Each wall is flat, endless, passes through zero and stands at right angles to its row. A trip goes straight from one point to another. Which walls does it cross, in order?

Walls:
(1): [ 28 -26]
(2): [  1 -13]
(3): [-13  29]
(4): [60 34]
(5): [ 15 -41]
(6): [-21 -20]
(7): [ 56 -97]
(8): [34 17]
(9): [ 33 -10]
Trips:
[-37 -33] to [-30   9] -> 7, 3, 5, 2
[  0 -54] to [-20 -43] -> 9
[ 10 -25] to [-64  -2] -> 9, 1, 7, 3, 5, 2

Walls:
(1): [-21  14 -45  23 -25  26]
(2): [-11   4  -7 -30  21  74]
(3): [-32  14  -5   4 -67  22]
(4): [ 22  -7  56 -33  26 -11]
(5): [-22  45  16 -83 -48  10]
(6): [ 17 -77  25  -1 -58  14]
(7): [ 39 -19 -38  -7  26 -10]
(8): [ 43 -88  -3  20  -1  44]
(9): [ -8  13 -45 -33  23  72]
(10): [ 21 -54   3 -18  20  12]
Trips:
[ -46   79  -67   -4 -105   31] to [  5  74  -1 -19 -60  41] -> none
[-17 -49  26   5 112  -5] to [-33  -5 -35 -28  26   0] -> 8, 4, 1, 5

Walls:
(1): [ 27  -6 -14 -22   7  59 -53  63 -19 -12  64 -45]
(2): [-27 -51  13  11  48 -30 -56  22   9  63 -31   1]
(3): [-55   2   3  48  56  45  29 -20  31  31   9 -26]
(4): [-70 -26 -45  31  22  14 -16 -29  22  61 -49  11]
(5): [-23 -31   4  19 -14 -67  30 -13  39  25 -42 -13]
Trips:
[  45    4  -30   86  -29   71   10  -30    1 -100  -21   20] to [-34 -21  18 -52 -26   1  31  21  -9   1  12 -16] -> 3, 5
[-57 -27  41 -46   7  57 -52 -11  37  -6  20  -9] to [-24  40  13  44  59  14 -84  17   5 -13  35  80] -> none
[ 17 -13 -20 -30 -12  59  -1 -28  44  -8 -40 -15] to [-48  31 -55 -16  39  46 -73  21  58  19 -11  57] -> 2
[ 24   8 -35  22 -52  89  26  34  12 -10  52  36] to [-43 -46 -12  24 -17  31  38 -28  25 -26   3  12] -> 4, 1, 5
[ -6 -54 -18  24 -38 -45  -2 -63  13  19  67 -32] to [ 19 -18  -6 -47 -31 -20 -22 -28 -22 -30 -13   5] -> 3, 2, 4, 5

Walls:
(1): [102  50  79 -22 -10  52  20  52 -17 -23 -51  67 -10  17 -12 -36 -16 -16
  -2 -61  -6  35   3 -11]
(2): [-30   9  40  -4 -20  20 -31   6 -30 -40  15  10 -12  46 -57 -27  19 -12
 -44   1  94 -15  19  15]
(3): [ -9 -28  28 -11 -14  30   9  68  12 -11 -31  64 -10 -63   0 -28   8   0
  14  -8  31 -10  18  -5]
(4): [   6  -31    5  -19  -17  -72  -18  -12  -20   -3 -116   41   28  -29
  -68  -39   42  -32  -19  -42  -32    2  -54   16]
(5): [  6   6  16  69 -51 -71  14 -30 102 -31   4  19  21  34 -22 -52 -14  33
 -22 -62  47 -12 -53 -49]
(6): [ 22 -17  27 -96 -26  -9  25 -88  72  10  -9  50 -21 -39  37 -28  19 -23
  78 -27   4  44   8 -65]
(7): [-55 -11  50 -17  -2 -10  -8  57 -17 -27 -45  -8  18  26  86  26  11   6
 -73  -5 -47 -67  13 -37]
(8): [-24 -15  34 -76 -65  24  49 -32  35  31  -2 -62 -22  58  35 -27  47  23
  31 -52  37  50  33  54]
(9): [ -8  18 -10   3  -9  21  -1 -44  19 -10  20  33  39  -5 -38  11 -16  13
  64   4 -28 -22  -7 -21]
(10): [  7  74 -36 -37  64   0 -32  35 -29 -34 -13  -7 -10 -15  18 -32 -23 -20
  26 -36  76  44  20 -47]
Trips:
[-44  50 -10   6 -34  -1  -4 -57  43   6 -18 -33  22 -17   5 -60 -51  44
  -9  35   0   3 -17  72] to [-26 -46 -18  26   6 -66 -18 -83 -11  42 -11 -16 -17  54  42 -20  35 -56
   5 -27 -45 -27 -37 -30] -> 4, 6, 7, 9
[-30   2  -9 -53  38   8 -84 -74  37  16  58 -26  -4   9  16   3 -39  -8
  42  76  19   6   7  11] to [-21 -28  -9  21   1  -6  42 -11  40  20 -87 -10 -79  26 -25  -7  -1  25
   7  18  24  12  23  22] -> 10, 9, 5, 4, 3
[ 10   6   1 -32 -11  25  13  -9  43 -13 -42 -22 -28   4  15  69 -44  41
 -46  35 -61 -48  28 -21] to [ 19  41 -26 -15 -34 -97  41  -2 -37  -5  14   7 -28  14  19 -47 -40 -34
 -13 -47 -67  30 -66 -75] -> 6, 1, 5, 4, 9, 10

Walls:
(1): [-45  -4 -47  40  47  18  92 -17  14  29  33  -1  30 -21  42  35  -1  32
  -3  -2  15 -82 -46  68   9 -74 -26   9  47  53 -13  10 -47  17 -63  40
  51  -1  -5  12   8 -29 -19  48  43  36 -19  37]
(2): [ 26  19 114 -41 -69 -36  23 -57  -1 -51  25  33  27   2 -33  19   1   0
  22  19 -30  30  33  12 -33  33  -5   4 -14 -58 -32 -52 -13 -47  52  54
 -62  43 -37  27  72  -6   7   1  14   0 -10   8]
(3): [-82 -30 -10  17   5 -40 -10  22 -16  40 -44 -31  45 -55  48 -49  -7 -21
 -38 -55  68 -17 -10   6  -6  21 -41 -36   4  25  19  40  26 -52  51  17
 -59  26  28  30  49  43 -38   4 -66  22 -42  14]
(4): [ 15  12  22 -91 -50  39  31 -12  51  10 -16  43 -22 -31  46  45 -20 -72
  -7 -49  -9  -4 -32  28 -27  55  31   7 -60 -24 -36  37  -1  24 -13  20
  52   7 -20  19  80  26 -18 -33  53  -1  28 -15]
(5): [ 24 -34 -32 -11  25  10   6   5 -35  18 -30  23  16  -2 -30   1  -6  22
  16  13 -69  25 -10  80 -33  11  10  41 -44  18 -29 -22 -11  48  -4 -32
  21  39  40 -18  -1 -44 -56 -48 -19  -4  15   0]
(6): [-28 -21 -14 -43 -19 -58 -11  22   3 -16  -7   5  -8  -6  10  -5   3  24
 -45  23  32 -34  29  -4  24  40  15   8  31  -2 -29  40  42  15 -45 -49
  59  13   4  -6  13  22  -6  22  84 -54  46   9]
(7): [-44   1 -76 -34   1  50   8 -16  40  52 -37 -35 -34   8  12 -41 -61   1
 -18  42   5  34  34 -78  13  64  -2  29 -29  43  -7  -5  13  -1  -9   7
   3 -15  -8  22  -5 -49 -36 -55 -93 -38  45  31]
(8): [-64  11 -11  13 -20  67  58  39 -20 -40  -5  38 -20 -41 -10  90 -25 -74
  46  66  25 -20 -39  28 -20   2  62 -10   8  27  26 -53  47  -3 -39 -52
  38  35 -64  17 -18  13   7  26 -80 -56  15  29]
(9): [-17  -9 -46 -23  -9  -4  83  29  -4  44  31 -20 -12  31  27   5  -6   2
 -73  -3  18   8 -19  35  25 -20  41  50 -29   7   9 -72  -8  25 -26 -11
 -15 -49 -46 -18 -77 -17 -17 -35  18  12  12 -22]
(10): [ -54    8  -13   50   78   24  -60  -50  -23  -27   12   10   -6   -2
  -18  -25   58   -6  -41   44  -29   19 -107   62   -3   18   -1  -10
    4  -62  -19    2  -19    4   11   79   97   41  -10   21   27   17
  -67  -37  -61   28   84  -17]
Trips:
[-34 -36  -1 -57  -2 -16  10 -24  16  -3 -57 -41  29  13  29  -7  63 -19
 -28  26   7  -7  40  49 -88   3 -29 -35  41  12 -24  38  13  37  14 -30
  39  49  60   0 -22 -11  19  -6 -24  78  73  25] to [ 47  23 -39  64 -19  44  12  -6  19  -1  86  44  -2 -87  60 -33  24 -38
  30  11 -18  10 -52 -21 -25  12 -12  26 -48   7   1 -21 -15 -12  19 -16
 -13  -9 106 -33  18  24 -48 -37  39  -5  37   3] -> 6, 7, 3
[  5 -34 -62 -76  20  -8 -18 -20 -65 -62 -22 -27 -84  -3   9  14  35  37
  -3   5  25  -8  11 -76   2 -29  10  -3  -4 -14 -24 -14 -25  40 -61 -55
  23  -2 -30  36  31 -36 -27  18   9 -38  16  20] to [-52 -30 -21  11   6  17  -6  17  -9  -7  72  12 -25 -36 -32 -73 -61  50
 -26  -5  22 -15  -5  60  -3 -13 -24 -48  -8  46   0 -40  78 -11 -44   3
  40  57 -20 -20 -28   5 -17 -27 -22 -75   9  51] -> 4, 1, 10, 3
[  -6   12  -69  -16    5   47   41    7    9   57   41   27  -22   30
   -1  -35   20  -13  -20  -51   12  -64   35  -60   30   -3  -33    7
   56   -9   -6   11   49   14   61   -5  -15 -109    9   39   28  -17
  -32   -3   -1   29   -1   12] to [ -2 -53  17 -38  54 -41 -78   4  20  18 -17  24 -28  -2  15 -23 -11   8
 -55 -11 -20  53   1  -8  17   3 -58  46  18  37  14  65 -17  33  29  22
  -1  47 -26  14  68 -12  -7  46 -72  22 -15 -28] -> 9, 10, 1, 5
[ 14 -33  23 -21   0 -21  -8  36 -65  19   0  59   1  14  41  13  22  -5
 -22  -4 -25   7  31 -19 -44   8  23 -22 -21 -10 -28  -2 -67 -11  -8 -45
  57 -15   8  51 -69  76  70 -17  12  -6   7   7] to [-37 -35  -8 -18  36  -6 -92  17   9  11  12  32 -21 -31 -15 -49  17 -51
  35  40 -11  54  18  21  10 -18 -30 -51  14 -51 -17 -41 -20  11 -72 -20
 -38 -58 -32  42 -14   9 -62  35  19 -46  52  40] -> 10, 4, 9, 7
[-53 -27 104 -39  18 -23  97 -29  51   1 -80  14   8 -30  27  -9 -19 -41
 -30  25  79 -40  20 -47 -30  -7 -80  26  28 -27  12 -70   9 -31  55  23
  10  37  17 -23 -26 -16   0 -30   7 -23   5  33] to [ 42  -7  28 -37 -64 -19   1 -69 -21 -10  48  22  51 -66 -42  20  18  24
 -21  44   0 -68  53  77  -5  -3  11 -18  57 -47  24  91  30  26  17 -28
   7  -7  50 -74 -29 -48  22 -35 -44  40 -42  21] -> 9, 7, 4, 8, 5, 3
